Each row is a point. The ring and each string are closed loops that go straight from each point to the next, and from the last back to the first. Before rounding, they use only three directions, however many columns there are. Count how often each string passes through the ring. Passing back the other way cancels.
(in the rows, 128 means zero)

Ring, 9 rows:
[[ 64 164 178]
 [ 82 155 188]
 [113 137 168]
 [128 124 135]
 [130 119 112]
 [117 119  87]
 [ 93 134  91]
 [ 69 155 123]
 [ 61 163 149]]
String, 29 rows:
[[ 42 171 181]
 [ 63 142 141]
 [ 82 138 133]
 [ 78 164 140]
 [ 80 141 127]
 [ 75 131 116]
 [ 59 148 106]
 [ 62 173 121]
 [ 70 173 136]
 [ 81 154 140]
 [ 82 139 136]
 [ 83 166 157]
 [ 54 195 202]
 [ 56 180 211]
 [ 82 181 203]
 [ 94 155 164]
 [101 163 193]
 [114 161 207]
 [115 131 183]
 [103 115 147]
 [ 96 129 137]
 [109 152 160]
 [101 133 148]
 [103 125 165]
 [102 147 199]
 [ 95 172 216]
 [ 88 166 186]
 [ 80 168 183]
 [ 56 198 214]]
Times through: 0
String:
[[108 137 122]
 [127 127  79]
 [115 111  55]
 [ 95 113  78]
 [ 93 136 124]
 [ 88 154 114]
 [ 84 134 121]
 [ 66 137 116]
 [ 62 135 125]
 [ 77 146 141]
 [ 73 174 167]
 [ 87 149 148]
 [ 68 133 154]
 [ 64 156 196]
 [ 77 183 231]
 [ 95 170 201]
 [100 147 204]
 [102 120 164]
 [101 134 143]
 [103 143 144]
 [119 148 147]
 [158 126 127]
 [142 104  98]
 [105 112 109]]
Times through: 2

Ring (9 x 8):
[[164  91 130 182 168  97 123 166]
 [145  78 106 134 167  80 169 168]
 [125  94  93  89 158  93 192 162]
 [110 127  90  57 145 124 194 151]
 [113 170 109  47 122 171 169 126]
 [134 186 136  66 104 193 137 105]
 [166 179 165 115 100 193 100  97]
 [178 158 170 159 118 173  83 113]
 [176 122 153 192 150 133  91 146]]
String:
[[139  84 103 173 191  83 145 193]
 [144 108 116 126 154 111 153 154]
 [160 105 131 104 126 114 160 125]
 [140  73 100  74 142  77 208 144]
 [ 85 100  55  59 181  89 223 191]
 [ 84 133  66  75 180 121 192 189]
 [138 134 120 108 142 137 148 143]
 [153 117 129  88 121 126 164 120]
 [116 107  89  44 139 106 213 143]
 [ 90 105  62  50 170  96 223 178]
 [ 92  85  57  64 182  75 227 190]
 [109  95  77 107 184  88 189 190]
 [134 124 112 124 157 125 147 159]
 [160 103 131 121 136 112 151 134]
 [179  49 130 185 169  58 144 165]
 [161  86 126 224 195  89 105 193]
 [145 128 125 201 184 129  96 185]
 [154 130 134 129 137 137 131 136]
 [174 125 152 148 129 137 115 125]
 [200 122 178 174 115 142  90 108]
 [190 145 176 210 137 160  58 130]
 [170 158 161 221 158 166  53 155]
 [156 146 143 180 156 152  91 154]
 [157 133 139 153 145 140 114 144]
 [183 107 155 159 130 121 117 125]
 [187  83 150 200 157  95 108 151]
 [159  73 118 217 198  75 119 197]]
Times through: 5

Ring (8 x 11):
[[111 107 109 136  92 125 101 119 121 141 101]
 [123 109 122 136 123 114 118 169 117 123  93]
 [127 120 144 133 145 109 148 201 121 108 103]
 [130 132 158 118 147 111 154 203 120  93 134]
 [126 137 157 108 128 120 141 169 119  96 160]
 [100 148 161 113 101 131 166 118 138 117 179]
 [ 76 151 158 129  85 137 193  88 157 141 170]
 [ 84 129 131 136  78 134 151  85 145 151 136]]
String (33 x 11):
[[116 148 180 124 155 111 203 208 137  95 146]
 [106 141 162 128 128 119 183 166 139 114 143]
 [119 126 138 119 113 122 128 148 121 115 138]
 [145 116 128 103 120 119  79 166  97  95 140]
 [146 131 158 104 152 110 129 213 105  78 146]
 [132 140 172 116 161 108 173 223 122  83 142]
 [124 148 189 126 177 103 216 245 135  84 136]
 [143 124 154 118 160 105 140 228 110  85 119]
 [146 110 129 116 137 111  95 195 100  97 111]
 [141 108 124 121 131 112  95 186 103 104 106]
 [138 106 125 130 139 108 108 198 107 108  90]
 [129 104 126 147 147 104 133 211 118 118  66]
 [112 116 132 144 127 114 150 172 130 129  91]
 [103 131 146 134 116 121 164 148 137 126 128]
 [117 117 124 123 102 124 109 132 118 125 126]
 [120 101  98 127  83 127  69 108 109 138 107]
 [110  93  81 135  64 132  55  77 112 157  94]
 [ 92 111 106 143  72 133 114  82 134 160 106]
 [ 78 135 145 148  98 128 192 113 157 151 124]
 [ 94 136 150 136 110 124 178 135 145 132 134]
 [113 118 123 124  96 127 110 121 121 129 128]
 [119  93  82 125  65 132  41  81 104 146 105]
 [112  88  75 137  62 132  47  77 110 160  85]
 [104 101 100 146  87 125 102 111 125 154  84]
 [ 97 130 145 142 116 120 175 149 143 133 117]
 [111 121 134 133 114 120 140 149 128 127 116]
 [110 121 141 144 133 112 165 181 134 125  96]
 [114 125 151 143 146 109 178 200 135 117  98]
 [111 131 154 135 136 114 175 182 135 115 120]
 [115 127 142 125 119 120 142 156 126 117 130]
 [141 111 122 113 120 117  83 167 100 104 121]
 [149 126 159 114 169 102 140 242 106  77 123]
 [142 139 177 114 176 102 174 249 117  73 138]]
Times through: 4

Ring (8 x 14):
[[118 103 112 101 151 138 137 100 146 174 130 110 144 128]
 [113 121 121 144 169 147 154 113 149 152 132 121 119 144]
 [100 142 130 181 165 142 159 128 131 114 128 138  99 154]
 [104 145 129 195 170 149 154 128 130 108 128 146  99 153]
 [117 131 120 184 176 159 137 116 139 125 128 145 117 142]
 [117 118 115 142 149 142 120 106 128 138 124 136 139 127]
 [106 110 115  95 112 115 111 102 109 142 119 123 154 115]
 [107 102 113  75 113 113 118  99 117 160 121 111 158 115]]
String, 28 rows:
[[110 125 121 151 160 143 144 115 136 138 128 130 121 141]
 [ 80 145 135 145 116 106 148 131  95  98 119 135 109 144]
 [ 72 154 141 155 110  99 155 138  86  82 117 139  99 150]
 [ 95 134 128 146 135 123 143 122 113 117 123 133 117 140]
 [129 120 115 176 199 174 148 109 166 155 136 132 118 145]
 [119 122 118 161 175 157 143 111 148 144 131 132 122 141]
 [132 125 116 197 210 183 148 111 169 148 136 140 113 148]
 [151 123 110 232 249 215 148 107 194 156 142 150 109 153]
 [130 114 113 161 187 168 137 104 160 158 133 131 129 137]
 [ 99 129 124 139 131 123 132 117 111 120 121 134 127 133]
 [ 93 131 125 133 108 110 115 117  90 104 115 141 135 125]
 [133 103 105 133 160 156 106  93 142 159 126 134 156 116]
 [143  97 102 136 185 172 118  90 166 180 133 126 153 122]
 [123 110 112 135 163 151 128 102 145 157 129 127 140 129]
 [ 93 125 124 113 107 106 123 114  97 119 117 130 138 125]
 [ 80 126 126  88  67  79 106 115  65 103 108 131 149 114]
 [116 106 110 107 124 128 101  97 115 145 120 130 160 111]
 [138 103 105 144 183 170 120  94 161 170 132 130 147 125]
 [115 119 117 143 154 143 129 108 133 141 126 132 134 131]
 [ 94 134 126 143 121 117 128 120 100 107 118 140 126 133]
 [ 93 145 130 173 131 124 132 127  99  91 118 150 114 140]
 [ 81 143 133 144 108 103 136 128  87  92 116 140 116 138]
 [ 75 162 141 184 118 108 148 141  83  66 116 153  94 151]
 [105 154 133 225 188 160 164 134 138  99 130 153  85 163]
 [132 127 118 204 221 188 159 114 178 151 139 138 105 155]
 [116 124 120 160 172 153 145 113 145 142 130 131 120 142]
 [ 83 145 135 152 124 112 150 131 101  99 120 136 107 146]
 [ 98 134 127 151 144 129 148 122 121 121 125 132 114 143]]
Times through: 3
String, 25 rows:
[[149  98 101 152 200 185 117  89 174 180 135 131 151 124]
 [119 104 109 108 129 132 101  96 120 149 121 129 161 111]
 [ 79 123 125  77  59  74 104 113  62 106 107 128 153 111]
 [ 93 125 124 114 109 107 127 115  99 121 118 128 135 127]
 [127 101 108 115 159 149 124  96 148 171 129 119 150 123]
 [127  89 104  78 140 137 113  88 143 186 127 109 168 111]
 [101  92 111  34  84  92 108  93 103 168 117 101 174 103]
 [ 85 119 125  78  84  87 124 113  88 127 115 117 145 121]
 [ 99 122 122 116 124 117 133 113 113 133 122 124 133 130]
 [129 102 109 122 174 157 138  98 162 179 133 115 142 131]
 [158  81  97 123 227 197 148  83 214 230 147 101 147 134]
 [104 118 122 115 143 128 150 112 134 152 128 114 127 138]
 [ 81 136 133 120 107  99 147 126  96 111 119 125 118 139]
 [ 94 132 128 135 129 118 143 121 112 121 122 129 120 139]
 [ 74 150 139 149 115 102 159 137  93  92 119 134  99 151]
 [ 95 150 135 193 171 143 173 135 133 108 130 139  87 163]
 [114 141 127 207 199 168 168 126 156 126 135 141  92 161]
 [ 79 163 142 198 140 121 163 144 100  74 121 150  83 161]
 [ 79 152 137 166 120 109 148 135  91  83 118 144 102 148]
 [118 122 118 158 171 153 141 111 144 143 130 132 124 139]
 [134 122 114 193 209 184 145 109 170 151 136 140 117 146]
 [142 126 113 224 231 202 144 110 179 145 139 151 111 150]
 [107 141 125 190 157 145 132 122 118 102 123 153 114 141]
 [ 91 136 128 141 117 113 129 121  97 104 118 139 125 133]
 [119 117 116 145 163 149 133 107 141 147 128 130 132 133]]
Times through: 4
